Each row of a before or after table is a point. One or more steps were done to the points. Then noise was added and the rows were shuffled. The steps act on how far a point lies along the listed directions, d1 being the first. Write out the steps. A step turns or swaps two directions, mirrors them in a line or flattens them onto one, adds a multiple of one to another, or multiplies one. Angles are multiples of 10 degrees, from the lower direction toward the higher: turns from -170 to 170, lines from 10 to 170 but not 90. Use the fewest steps. Two steps may share a direction if one is a turn and the other turns, adds or multiplies; they go together, in the order done. Otherwise the lowest direction goes first.

Directions:
(1): [-25 -32]
(2): [-32  25]
Before (10 x 2):
[[-39   3]
 [-29 -12]
 [ 22 -52]
 [-25   8]
 [ 13  68]
 [-17  -7]
 [-34  29]
 [ 26  22]
 [-18   7]
 [ 23 -26]]
After:
[[ 22 -35]
 [ -1 -43]
 [  3 -18]
 [ 31  52]
 [ 13 -23]
 [  4  36]
 [ 32 -11]
 [ 19  -7]
 [-35  12]
 [-59 -31]]
Steps: turn d1 and d2 by -130 degrees

Directions:
(1): [ 17   7  -1 -51 -44   1]
(2): [ 49  17 -35  22  -3  23]
(3): [ 17  32  -5 -23  38 -40]
(4): [-18   8 -32  24 -33 -43]
(5): [ 21  24  52  26 -20 -12]
(6): [ 34 -54   5   1   2 -28]
Before, 14 rows:
[[ 19 -18  -7 -25  27  -4]
 [-11   0  -6  -5 -62  50]
 [-18  35  -8  31   5  31]
 [ 21 -63   4 -48 -36  54]
 [  8  16  14  10  35 -17]
 [  6  82  35 -45 -24 -10]
 [ 58 -54 -33 -38 -12  35]
 [  5  19 -22  22  31 -20]
 [ 46 -31 -11 -16 -55  24]
 [-11  20  22  -9 -40 -21]
 [-40  31  -3 -10  -7 -21]
 [  9   0  16  24  31  -7]
 [ -6  -2  12  16  16 -14]
 [-25  43  17 -12 -10 -27]]
After (14 x 6):
[[  0   6  22  25  19  20]
 [-21  54 -29 -71  -3  28]
 [-32  24 -33 -43 -42  29]
 [-30 -44 -34 -40 -31   3]
 [ 29 -23  57 -15 -69 -37]
 [-29 -41  22   2  17 -12]
 [ 24 -21  16  20 -27 -34]
 [  7  -1   8  25  11   6]
 [-12  16  23  25  24 -20]
 [ 12   9  32  21  14   0]
 [ 19 -23   1  14  -5 -45]
 [  5   7 -51 -77 -18  49]
 [ 12 -18  -7  15 -48 -13]
 [ 18  35   6 -16  16   6]]
Steps: turn d1 and d4 by 20 degrees; turn d2 and d6 by -140 degrees; turn d3 and d5 by 60 degrees

Directions:
(1): [-42  42 -11  52 -14 -13  37  25  23 -16  10 -16]
(2): [-45 -18 -23 -23 -18 -13   7  -8  27  47 -55   3]
(3): [  9  34 -23 -49 -52 -30   9  11 -27  12  32   0]
(4): [  6 -10 -25  13 -30  45 -14 -33  43  23  46  -9]
Before:
[[-18 -49  19  17  45  10  -3  -1   7  -3 -50   5]
 [ 26 -10  30 -10  42 -11 -27  17 -12  -2 -33   8]
 [-16  38 -19  40 -16 -22  26  27  15 -19  20 -15]
 [ 18 -12   2 -11   8  28 -20 -16 -12 -24  -1  -2]
 [ -1  46 -11  77 -21  54  12  12  25 -26  89 -24]
 [ 17   9  10  39  27  24 -10   9   9 -27  55  -3]
 [-15  20 -24 -27 -43 -23  -2   5   5  16   6 -14]
 [ 55 -25  35  70  62  60 -43 -18  13 -33  23   7]]
After (8 x 12):
[[ 23  12 -10 -42 -28 -26   8  16 -42  -6  40   2]
 [ -2 -11 -10 -35  -5   5 -11  -8 -13  -3 -29  -2]
 [-86  21  -3  39  16 -25  43  46  11  11 -83  -4]
 [ 27   7 -12 -42 -30  -6 -29  -2   3  35  17   1]
 [-47   1 -12 -18   6 -34  13  27  11  28 -40   5]
 [-14  13 -19 -72 -26 -69   2  29 -39  44 -71  23]
 [-32  21 -24  51  -7 -16  23  17  32  -7  -6 -16]
 [  2  -4  16  43  25  23 -20  -6  23 -23   8 -15]]
Steps: multiply d2 by -1; turn d3 and d4 by 150 degrees

Directions:
(1): [ 33  -8 -25   9  20 -28   7  31  -4 -10 -32  39 -42 -18  20 -43  11  41
 -37 -18  11   2  55 -39]
(2): [ 22 -52 -24 -23 -13 -18 -15  40  11  27  47 -37  19   4  62 -14  -8   0
   4 -14  37 -17 -34 -23]
(3): [ -2   4  10   2  16 -25 -55 -48 -62  -3 -16 -32 -24 -11  23  19  11  30
  28 -40  36 -15   9  31]
(4): [ -3  -2  40  47 -39 -24 -28   9  26   7  15 -13 -15  -7  -2 -26  95   2
 -18   9  -8  15 -16  15]
(5): [ 20  42  21  35  -5  -2  29  36   2 -47  14 -44  18 -40 -29  18 -14   1
 -11 -64  15 -16 -15 -23]
Before:
[[ 13 -11  -3   6   6 -14  17  39  38   8  -5  19  -5   6  16 -47  20  22
  -17  -6   0  -2  15 -36]
 [-32  54  39  27 -31  28  -3 -19   5 -28   8  -7  36  -1 -52  50  21 -38
   26 -18 -18   0 -24  24]
 [ 31 -38 -22   1  10 -30  -5  44  14 -17  17 -21 -14 -21  49 -19  -4   6
  -20 -33  26 -12  -1 -41]
 [ 18 -32 -16   0 -10  -1   8  41  28  15  17   9  -4   1  40 -32  -4   0
  -24  30 -14   5  10 -31]
 [-15 -13 -14 -27  21  -7 -27 -39 -23  22  -8  -5   4  17  26   8 -20  19
   31   9   9 -10 -11  26]
 [ -3  24  23  22  -3  -2   7  28 -10 -25  22 -18  17 -26 -32  13   6  -5
    3 -36 -21   3   3 -11]
 [-15 -55 -17 -71  -8  21  10  21  27  22  17 -15  39  24  22   2 -38 -30
    6  30  -3 -26 -36 -17]
 [-34  42  61   5 -38  19  -7 -29  -6 -19  10 -44  20  -6 -62  52   2 -33
   24  -9 -10   4 -42  25]
 [-17  33  25  28 -23  16  -5 -10  18 -25   7 -20  18  -4 -31  33  21 -17
    1   9 -18  15 -29  18]
 [  8 -37 -29 -33  25  12  14  27  13  30  10  12  31  24  29  -2 -58 -15
    4  36  -6   1  -9 -33]
 [ -2  14  -9  -9   9   2 -11 -30 -28  -3 -15 -21   5 -12  -2   6 -18  18
   15 -22   7   0  16  17]
 [-16  17  14   5  18  -4 -26 -33 -60  -1 -32  -7 -17 -15 -12  29  18   1
   25  10 -11 -22 -11  32]
 [-13  59  27  43  -5  18   6 -38 -19 -49 -19 -33  14 -20 -66  38  -5 -10
   31 -27  -6 -15 -11  27]
 [ -4  -4 -34 -53  34   4  -5 -21 -35   8 -28  33 -31   6  12  -7 -45  40
   21   7  -2  -2  45   1]]
After (14 x 24):
[[ 17 -35   4  21 -12 -30 -10  37  31 -18  24 -26 -12 -13  31 -17  32  -8
  -21 -15   8  -1 -13 -29]
 [  4 -76 -44 -85  12   3  -4  31  10  31   7   1  19  25  56 -16 -44  -2
    2  19  19 -31  -7 -33]
 [ -2  25   8   6  24  -3 -12 -19 -60 -13 -34 -17 -12 -23 -16  36  -2   8
   14 -12  -5 -25  -9  13]
 [-26  69   8  -1  -1  49  29 -22  -6 -41 -22  32  34   8 -66  60 -47 -37
   23  -7 -28  -4   6  11]
 [-25  60  25 -25  -3  45  37 -26 -19 -34 -24  -1  24  -4 -76  63 -78 -29
   21 -12 -23   0  -6   0]
 [ 11 -45  -6  -1 -21  -9 -17  27  24  34  29  -1  -1   6  56 -29  18  -5
  -13  37  -9   7  -7 -15]
 [-17  38   5   4   2  33  16 -19   4 -35  -8   4  23   4 -40  44 -34 -18
    7  22 -29  17 -17  12]
 [-11  76  13  37  17  33  46 -31 -18 -68 -46   3  13 -16 -97  38 -46 -11
   14 -22 -31 -11  17   8]
 [ 24 -56 -43 -29  28 -12  -4  39  10  42   7  18   1  21  58 -30 -35  13
   -9  31  16   0  11 -37]
 [ 17 -14 -19 -21  16 -32 -27   5 -24   7 -18  12 -50 -16  34 -39  19  59
    3 -18  19   0  41  -8]
 [-12  42  23  17   5  18  31  22   0 -26   7   7  20 -25 -60  19  -6 -16
    0 -12 -43  10  13 -10]
 [  2 -17 -22 -25  29 -23 -26 -16 -34  15   1 -15  -7   1  50   1 -27  38
   17 -26  32 -18  -1   4]
 [ -4 -15  16  13 -11 -16  -3  21  47  17  14   3   7  16   9 -42  54   9
   -5  10 -11   0 -11 -13]
 [  8  24  -4   7  13  -1   0 -17 -21 -15 -21 -25  -4 -22 -14   1 -14  27
    7 -30   6   1  25   9]]
Steps: turn d1 and d4 by 60 degrees; add -0.7 times d5 to d2; turn d3 and d5 by 30 degrees
